Each row of a before or after table is a point. One or more steps were done to the points. Then noise was added and the rows were shuffled. The steps act on how far a point lies along the listed directions, d1 being the first. Name the steps. A step turns or swaps two directions, mirrors them in a line or flattens them onto one, adds a multiple of one to another, or multiplies one. Angles are multiples of 10 degrees, from the lower direction toward the higher: turns from -170 to 170, lines from 10 to 170 but not 90. Use the fewest steps. Two steps may share a direction if one is a turn and the other turns, adds or multiplies; they go together, in the order done. Otherwise the lowest direction goes first.

Directions:
(1): [-27 -22 -39]
(2): [ 17  38 -32]
(3): [ 41 -30 -13]
Before (9 x 3)
[[-39  31  33]
 [ 38  -3  -2]
 [ 22  -9 -34]
 [-22 -36  47]
 [ 13  29  15]
 [-50  50   2]
 [ 22  26   7]
 [ 20  -2  -3]
 [ -4 -58  53]]
After (9 x 3)
[[ 32  64 -31]
 [ 34  36 -44]
 [  7 -57 -38]
 [ 32 -32 -38]
 [ 17 -16  21]
 [  0  11  20]
 [ 27 -20  15]
 [-28   7  26]
 [ -1  16  33]]
Steps: mirror d1 and d3 in the line at 160 degrees; multiply d2 by -1

Directions:
(1): [-25 -14  27  18  18  54  11 -35 -43]
(2): [ 50 -25  19  15   3  23  25  57 -13]
(3): [-21   8  19  40  22 -30 -51  31 -29]
(4): [-24 -24  25 -48 -46  18 -34  23  -7]
(5): [ 20  52  41  27 -50   4   2 -15   3]
Before (13 x 9)
[[-36   3  24  22  13   1 -43  17 -68]
 [ 51  35 -16 -21 -57  12  34   7  35]
 [ -1   1 -26  -7  29 -32  14 -15  11]
 [ 35 -24  22 -32 -65  31  30  13  -2]
 [ 54  -9 -33 -57 -59 -20  20  31  61]
 [ 11 -36  29  33  38  31   5  39 -61]
 [ 83  11  28 -23 -63 -19  16  54  20]
 [ 65   9 -20   1 -16   3  26  -4  15]
 [-20 -11 -19   4  53  -1   6 -15  22]
 [-44 -20  26  12  32  26 -26  38 -39]
 [-37 -49  23  19  25  40 -19  17 -43]
 [-28 -69  13  28  64  33 -21  32 -19]
 [-28 -28  15  25  45   6 -19  47 -37]]
After (13 x 9)
[[ -1  50  -8 -42 -57 -68 -35 -32  39]
 [ 21  -1  -6 -33 -46  -3 -25  -1   7]
 [-53  -9   7  -2  22  13 -17  -8 -22]
 [-53   3  -2  10  39  19  -3 -15 -19]
 [ 20 -13  21 -10  -5   2  12  23 -10]
 [-64 -41  14   7  34  39 -30 -32  -9]
 [ 18  38 -21 -23 -46 -14  -4   3  31]
 [-20   3 -10  12  28   0  -5  -8 -47]
 [-57 -27  -6  14  36  23 -10 -37 -21]
 [-24  16 -28 -13 -20 -31  -1 -54  16]
 [  2 -29  24   4  19  36   6  22   2]
 [-68 -20   5 -29   5  19 -36 -32 -37]
 [ 22  40 -23 -14 -46 -42  -3 -20  49]]
Steps: flatten d1 and d5 onto the line at 150 degrees; turn d2 and d4 by 140 degrees; multiply d3 by 0.4
